Each row is a point. To make a cloud, some directions were put in groups of two or more. Within a group, all points are equally far from the middle, so they leave a hole (a ring in 2 directions, a hollow ball in 3). The other directions are filled evenly. Then the cloud was stretched, turned, moved and blurred a little. Count the holes, and give their numbers of directions, smallest first.

Cloud (22 x 3):
-24, 32, -17
-28, -9, -16
-20, -29, 39
12, -70, 45
32, -35, 21
-10, -15, -6
24, -17, 16
18, -22, -14
-17, -46, 33
28, -46, -9
5, -9, -26
-28, -45, 45
-28, 32, 47
-36, -27, 45
-36, 23, 6
14, -51, 17
22, -52, -2
-14, 56, -30
-24, -10, 4
5, 16, 57
-22, -9, 4
-43, 37, 52
Holes: 0

Cloud (22 x 3):
38, 17, -7
-28, -56, -23
13, 29, 15
-35, -38, 41
9, -37, -26
18, -52, -5
13, -61, -6
-25, -16, -40
7, -31, -31
7, -58, -14
-30, -26, -33
-15, -60, -22
-37, -49, -22
-49, -22, 6
-47, -14, -1
-27, -46, -27
-40, 13, -11
-45, -4, -9
-19, -2, -47
27, -2, 14
18, -39, 32
6, -24, 38
Holes: 1 (2)

Cloud (27 x 4):
-12, 54, -1, 13
-4, 0, 47, -44
-34, -31, -21, 19
-53, 65, -18, -11
-23, -40, 51, -26
9, -20, 59, -18
-46, 1, -29, 10
-33, -8, 16, 6
-9, 11, 37, -86
-46, -24, 7, -5
-19, 63, -45, -7
28, 13, -3, 2
19, -9, -6, -55
25, 3, 49, -37
9, 1, -19, 39
-37, -40, -2, 14
3, 46, 26, -54
2, -49, 65, -21
21, 7, -31, -24
-9, 51, 0, -7
5, 50, -52, 2
-30, 5, 12, -22
-4, 20, -19, 32
-19, -2, -13, -24
-20, 41, -7, 25
0, -4, 13, -53
6, -41, 35, -16
Holes: 0

Cloud (26 x 4):
1, -32, -4, 38
42, 3, -49, -10
-2, -24, -38, 19
27, 49, 30, 16
-39, 21, -13, -10
-16, -54, 27, 4
33, -13, 35, -48
-20, -54, -6, -26
15, -28, -53, -7
-45, 19, 22, 1
-19, -13, 67, -6
-28, 26, -29, -28
22, -42, -36, -32
25, -12, 21, -59
10, -43, -22, -49
31, 19, -52, -11
-14, 3, -26, 31
6, 19, 15, 51
-11, 6, -43, 14
5, 40, -31, -37
28, -33, 32, 37
3, 40, 38, 28
62, 17, -6, 17
-14, 32, 52, 14
-11, -30, -8, -63
-5, -20, -29, 31
Holes: 2 (2, 2)

Cloud, 31 rows:
-31, -22, 17, -19
-17, 7, -21, 75
-37, -10, -35, 19
-7, 14, -32, 34
6, 68, 27, -41
19, -4, 40, -25
34, -6, -25, 41
43, 41, 39, 11
-35, -17, -39, 22
43, 9, -10, 35
1, 40, -28, 63
-6, 20, 37, 37
-21, 64, 12, 10
19, 13, -4, 51
-41, 0, 22, 1
-45, -6, 66, -9
-9, -19, 8, 48
-12, 40, -33, 49
-1, -14, 4, 26
-16, 15, -13, 75
-40, 28, 24, 56
-44, -10, 18, 26
3, 46, -14, -23
-50, 5, 4, -3
4, 2, -49, 39
-64, -23, 1, 0
-11, -21, 13, 41
14, 15, 22, 34
31, 4, 3, -15
-30, 51, -30, 6
-10, 2, -39, 19
Holes: 0

Cloud (54 x 6):
29, -3, 35, -16, -31, -13
-50, 55, 10, -8, -15, -30
45, 0, 23, -26, -17, 0
45, -16, -19, -30, 44, 0
-19, 44, 11, -29, 48, -26
-5, 26, -5, -47, 30, -44
-21, -29, -4, -38, -2, -2
17, 38, 7, 9, 16, -44
31, -31, -46, -12, -9, 15
39, 38, 32, -39, 6, -1
53, -23, 11, 21, -33, 5
56, 72, 21, 1, 30, 21
34, 30, 23, -48, 4, -7
-15, 46, -5, -33, -6, 23
-20, 11, 10, 30, -14, 17
-3, 62, 17, 25, -23, 25
-31, -11, -9, -65, -22, -22
9, 34, 48, -32, -30, 65
53, -53, -8, -7, -7, 6
29, 12, 47, 29, 6, -8
-3, 3, 53, -6, -38, 17
61, 13, 15, -45, 12, 22
12, 57, -38, -27, 20, -44
7, 46, -47, -7, 19, -31
-22, 2, 21, -54, -74, 6
-8, 37, -22, -4, 26, 23
-14, -48, 13, -7, -65, 23
58, 10, 43, -42, -24, 22
22, 38, -15, 15, -4, -33
23, 7, -22, 5, -39, -25
-5, 19, 25, -59, 3, 24
27, -39, -35, -3, -38, 21
26, -6, 3, -62, -39, -26
-13, -43, -12, -18, -45, 24
-5, -15, 0, -71, -34, -35
56, 10, 16, 34, -6, 18
37, 39, 10, 32, 9, 47
6, -33, -18, -19, -6, 51
-21, 47, 23, -46, 2, 11
-13, 8, -9, -49, -53, 23
36, -38, -17, 5, -68, 15
28, -22, -20, -26, -41, 44
10, 17, 6, -37, 65, -10
-19, -6, -25, 34, 40, 17
-20, 68, 50, -27, -26, -17
62, 18, 2, -23, -1, 31
-15, 17, 0, 40, -51, 3
-15, 2, 5, -41, -79, 19
39, -8, -1, -32, 34, -3
14, -17, 4, -26, 37, -11
18, -6, -3, 45, -64, 6
-8, 31, 10, -26, 9, 40
-17, 29, -49, -41, -9, -6
-13, 26, -47, -21, -22, -17
Holes: 1 (2)

Cloud, 49 rows:
37, 43, -69, 20, -18, 11
-3, -14, -2, 22, -34, 61
52, 22, -26, -46, 8, 1
-22, 34, 25, -28, 15, -2
-1, 14, -1, 55, -29, 11
9, -30, -1, 39, 15, 6
16, 28, -54, 8, 1, -37
-21, -33, -13, 5, -10, -47
-4, 42, -1, 0, 17, 49
23, -91, -33, -9, 7, 16
-17, 22, 37, -11, 22, -38
7, -29, -14, -5, -30, -6
-27, -33, 21, 14, -35, 46
31, 23, -52, -4, 9, 46
-3, 22, -86, 37, -2, 35
-30, 8, -17, 34, -24, -9
-5, -36, 4, -20, 22, -36
7, 33, -57, -63, -1, -24
50, 20, -63, -17, -15, 28
32, -20, 46, -56, -24, -9
37, 29, -10, 38, 16, 1
28, -58, 13, -13, 11, 31
-5, 10, -13, -18, -67, 4
-12, -38, -38, 47, -18, 46
-20, 7, -40, 30, -24, 0
22, -29, -33, 42, 4, 19
-6, -58, -77, 8, -10, -13
39, 18, -29, -27, -31, 67
0, 20, 0, -25, 31, -11
-10, -45, -72, 9, -10, -27
-18, -48, -35, 19, -36, 19
-19, 54, -57, -33, -30, 15
-22, 11, -42, 30, -1, -56
-15, 30, -88, -14, -70, 6
24, -4, 46, -22, 10, -23
49, -44, -4, -27, 6, 4
-8, 43, -37, -7, 1, 45
6, -37, 15, 24, -13, 25
23, -13, -52, 46, 29, -28
-21, -27, 5, 8, -3, -22
2, 15, 27, 0, 13, 36
27, -29, 3, 29, 28, -18
35, -40, -77, -20, -34, -37
0, 10, 21, -4, 31, 25
-2, 36, -36, -12, 0, -17
13, -4, -21, -32, -2, -36
-6, -51, -41, 20, -58, 4
5, 29, -2, -7, -13, 16
-5, -16, -39, -11, 30, 13
Holes: 0

Cloud (46 x 6):
18, 26, 27, -43, 28, -53
-35, 51, 3, -53, -14, 50
-11, 21, 26, -37, 52, 45
-6, 40, -24, -17, -3, -33
-36, -1, 71, -38, -8, 36
9, -34, 13, -33, -31, 41
-25, 12, 24, 30, -16, -10
-13, -43, 24, -44, -17, 44
31, 56, 7, 14, 13, -23
-1, 32, 19, -27, 31, -56
-7, -10, -8, -13, 57, 2
16, 49, 9, -8, 26, 44
28, -50, 18, -16, 30, -14
17, 31, 9, 9, -30, -32
2, 24, -14, -62, -19, 49
-11, -21, 54, -10, 26, 63
-31, 16, 42, -4, 48, -16
10, -13, 7, -19, -41, 4
-14, -49, 25, -55, 4, 45
-24, -1, 48, 15, 22, -27
-31, -21, 44, -54, -12, 5
6, 26, -27, 4, 11, 48
-6, -19, -20, -39, 29, -25
-59, 41, 34, -29, 32, 14
-5, 63, 13, -4, 30, -12
59, 7, -25, 7, 3, -7
19, 12, 37, 30, -6, -29
-5, 10, 27, -55, 46, 54
3, -26, 32, 23, 37, 9
-35, -16, 40, -38, -31, 47
-12, -38, 14, 14, 39, 18
-21, -10, 32, 10, -7, -34
23, 41, 3, -35, -34, -19
-40, 38, -12, -17, 19, -22
0, -39, -5, 13, -6, -3
30, -28, 60, -39, 18, -1
-75, 22, 37, -45, 19, 36
6, -30, -9, -56, 26, -13
35, -43, 28, -3, 26, -17
38, -37, 12, -26, -20, 36
-27, 68, 21, -39, -10, 42
22, 12, -21, -66, -8, 23
21, -12, 65, -26, -1, 46
35, 16, -21, -13, 41, -17
17, -5, 49, -5, -15, -32
16, -16, 1, -24, -40, 15
Holes: 3 (2, 2, 2)

Cloud (84 x 8):
-16, -40, -32, 26, 13, -2, -16, 32
-24, -7, -21, -25, -36, -25, 13, 3
26, -19, -1, -25, 64, -22, -34, -24
6, 24, 30, 24, 25, 7, -22, 47
53, 44, -3, 14, -9, -13, -45, 13
62, 15, -26, -39, 24, 5, -75, -20
33, -17, 26, 16, 38, 27, -17, -14
20, 49, -27, -40, 28, 2, -29, -31
55, -17, -28, -35, -36, -20, -29, -2
39, 32, 20, -30, -37, -72, -49, -14
66, 37, 3, -1, 7, -34, -31, 17
-14, -38, 19, 1, 26, 14, -24, -40
-29, -54, -18, 3, -13, -21, -21, -28
53, 9, 4, 40, -1, -6, -19, -16
18, 48, 43, -5, 8, -23, 21, 15
-22, -34, 20, -18, -3, -33, -14, 66
26, -42, -3, 26, -6, -64, -45, -18
46, -21, -1, -10, 19, -26, -64, -62
38, 15, 12, 5, -3, 32, -20, -48
3, -10, -13, -77, -1, 17, -33, 0
18, -7, -43, -47, -30, -7, -11, -67
-6, -38, 31, 13, 7, -25, 53, -27
-18, 17, -35, -33, 25, -5, 3, -22
-10, -37, 33, 19, -41, -12, -4, 42
21, 0, -34, -25, 6, -54, -29, 33
21, -56, 34, -56, -24, -35, -49, -37
-8, -40, 8, 35, -22, 3, 20, -31
-2, 20, 40, -19, -35, 1, -11, -63
36, 0, 23, 28, 24, -46, 40, -12
-26, 18, 44, -9, -4, 2, -40, -40
11, -19, 43, 32, -44, -9, -40, -15
-25, -12, 34, -57, -3, 22, -43, 10
-3, -19, 7, -12, -35, 45, -53, 26
16, 38, 15, -18, -25, -1, -43, 16
-12, 5, -5, -2, -21, 0, -69, 40
26, -42, -18, -19, 19, -10, -71, 39
47, 25, -11, 21, -18, 18, -32, 36
21, -46, -24, -37, -15, -52, 30, -75
39, 15, 26, -12, -37, 9, -14, 8
-18, 20, -26, -13, -32, -68, 24, 4
-23, -68, 25, -9, -41, 11, -22, -20
58, -1, -50, -26, -22, 22, -39, 1
10, -9, 35, 27, 33, -42, 38, -10
-3, -25, 57, 5, -3, -26, 14, 16
55, -3, 13, -1, -2, -17, 34, -25
52, 26, -32, 21, -25, -24, -24, -10
24, -7, -31, -10, 36, -40, -64, 48
-9, -54, -37, 4, 8, -42, -4, -38
-18, -80, -10, -8, -37, -12, -13, 8
28, -28, -44, 10, 26, -48, -26, -25
54, -14, -35, -49, -17, 0, -22, 14
2, -34, -17, -13, -27, -53, -84, -8
-8, 29, -25, 0, -39, -61, -4, -2
-10, -11, -43, -25, -30, 9, -33, -43
-10, -35, 42, -8, -1, 28, -36, -38
53, 12, 53, -16, -6, -34, 19, 18
20, 1, -12, -16, -32, -96, -43, -1
0, -31, -29, -4, 31, -3, -47, 48
58, -7, -13, -33, -34, -11, -32, -47
-12, 25, 7, -37, -52, -30, -14, -52
24, -73, 19, 0, -48, -73, 15, 11
-28, -23, 3, 3, -70, -21, 17, 9
61, 39, 13, -8, 25, -32, 17, 4
46, -27, 9, -2, 35, -39, 37, 0
6, -14, -72, -3, -10, -43, 3, -5
-11, -22, -25, 0, -53, 38, -64, -27
34, -11, 35, 8, 7, -72, 34, -15
23, -33, 32, 21, -13, 16, -7, 21
-2, -4, 16, 5, 13, 38, -21, 5
-1, 22, 8, -32, -32, -4, -39, 22
-19, 15, -17, 5, -49, -40, -54, 2
-30, 9, -33, -30, -11, -45, 6, -55
42, 36, -34, 21, -2, -5, -7, -35
17, 36, -4, 24, -27, -3, -59, -36
55, 11, -1, 39, -1, -37, -1, -10
-4, -11, -13, 22, -31, 10, 40, 0
-15, 3, 33, 15, -32, -16, 1, -25
31, -65, 6, 18, 10, 31, -10, -1
-14, -9, 7, -9, 21, 17, -77, 36
-27, 13, -47, 6, -6, -28, -20, -43
24, -71, 29, -13, -14, -8, -10, -6
38, 7, 13, 28, 0, 15, 7, 21
-18, -43, 30, 0, -3, -48, -15, 31
31, -72, 12, -5, -25, -19, -31, -31
Holes: 1 (3)

Cloud:
-6, -22, 32, 31, 24, -43, -18, -54
11, -38, -4, 67, -24, 10, -1, 18
-8, -58, 15, 56, 8, -28, -17, 14
22, 9, 13, -15, 40, 42, 40, -39
42, -24, 8, 17, 3, -37, -44, -19
5, 23, -75, 44, 30, 6, -33, 18
6, 54, -72, 1, 46, -9, -14, -42
4, 49, 7, 7, 0, -20, -18, -11
63, -19, 26, -15, -28, -59, -22, 44
5, -50, 14, 79, 21, 10, -18, 9
-19, -16, -25, 30, -13, -63, -12, 2
-33, 34, 20, -33, 62, 24, 34, 22
-30, -36, 21, -3, 25, -7, 40, 6
-53, 39, -2, 3, 24, 40, 42, -67
-8, 45, -14, -7, -7, 8, 17, 48
36, 26, 3, -43, 41, 7, 21, -4
69, -31, 3, 26, 3, -4, -28, 13
29, 16, 35, -29, -10, -36, 28, 61
-2, -29, -5, 11, 29, -34, 29, 29
3, 0, -4, 40, 41, -30, 5, -2
-12, -23, -22, 20, -11, 18, 7, -37
-22, 17, -28, 23, -2, 1, 50, 28
7, -33, -4, 23, 49, -20, -50, 18
-25, -8, -30, 42, 21, -54, -26, -22
-40, 31, 20, -50, 23, 27, 24, -66
13, -30, 17, 25, -63, -64, -28, 16
-19, 15, -24, 22, 15, -30, -13, 34
68, -5, 1, -4, -17, -13, -45, 30
-6, 11, -15, -48, 22, -71, 1, -3
-41, -38, -9, 33, 21, 2, -29, 29
3, 34, 37, -51, 23, -51, 25, -12
-40, -27, -21, 26, 41, 1, 45, 23
28, 37, -2, -16, -15, -76, 14, -21
-10, -15, -3, 0, 67, -42, -7, -6
30, 32, -9, -8, -4, -28, 30, -48
46, -9, 30, -6, -32, -55, -7, 57
5, -5, -7, -14, 40, -49, -1, 32
37, -37, -12, 17, 39, 10, -19, -16
-3, 62, -21, -23, -9, 30, 12, -17
40, -45, -8, 24, 29, 13, -11, -17
-4, -37, 4, 66, -9, 15, -7, 25
10, 12, -28, -31, 20, -31, 39, -5
-21, 35, 36, -6, -6, -13, 33, 15
-18, 38, -20, 16, 27, 41, -6, -25
34, 21, 1, -10, -13, 2, -36, -49
-40, -51, 7, 17, 12, -37, 1, 2
-17, 14, -6, 37, 25, 45, 8, 22
-6, -10, -11, -35, -8, -3, 21, 54
38, -39, 20, -7, -4, -10, -32, -59
-5, -35, 19, -11, 7, -1, 35, 61
5, 10, 25, 66, 31, 25, 31, -2
32, -5, 22, -43, 18, -29, -9, -24
13, -14, 6, -17, 38, -1, 53, 7
-30, 12, 1, 14, 92, -7, 8, 21
1, 30, 5, -2, -6, -16, 67, 59
43, -14, -24, 46, -3, 19, -39, 22
-20, -21, -49, 70, 22, 27, -17, 9
-14, -17, -28, -23, 24, 37, -1, 23
-11, 15, 41, -55, 21, -21, 2, 0
30, 22, -7, 26, 2, -17, -27, 5
-1, -19, -32, 49, -28, 5, -33, 24
17, -34, -6, 39, 69, 0, -2, -15
-3, 72, -29, -56, 25, -45, -22, -10
-42, -51, -25, 48, 34, 1, 6, -43
52, 0, 36, -48, 6, -7, 5, 49
-51, 12, 8, -49, 50, 20, 30, -49
13, 47, 28, -63, -18, -7, 75, 27
21, 27, -3, 18, -1, -21, -12, 39
8, -34, 21, 40, -16, -42, -48, -4
18, 1, 54, -43, 38, -20, 14, -10
32, 43, -18, -29, -7, 42, 19, 6
6, 29, 54, 1, 6, -38, 13, -9
-34, 23, -50, 63, 91, 47, 30, -47
-22, -16, 52, 12, -20, -37, 6, -12
44, -17, 9, 37, -38, -32, -51, -19
38, -32, -29, 16, -7, -43, -3, 5
-22, 55, -18, -27, -9, 2, 2, 10
16, -2, -16, 55, -20, 21, 19, 1
15, 41, -12, -37, 17, 14, 83, 7
-6, 59, -19, -54, 9, 21, 63, -4
-38, -41, -26, 78, 46, 18, 11, -2
-22, 2, 16, 1, 68, -29, 41, -9
-5, -35, -19, 34, 53, -11, 20, -21
39, 2, -4, -2, 23, -19, 26, -10
-5, 29, -26, -58, 24, -5, 45, 35
20, 11, 24, -50, -24, 21, -2, -31
8, 19, 43, -23, 15, 48, 3, -11
-19, -8, 5, 54, 40, -16, 14, -32
11, -10, 12, 16, -36, -47, 26, 1
Holes: 1 (4)
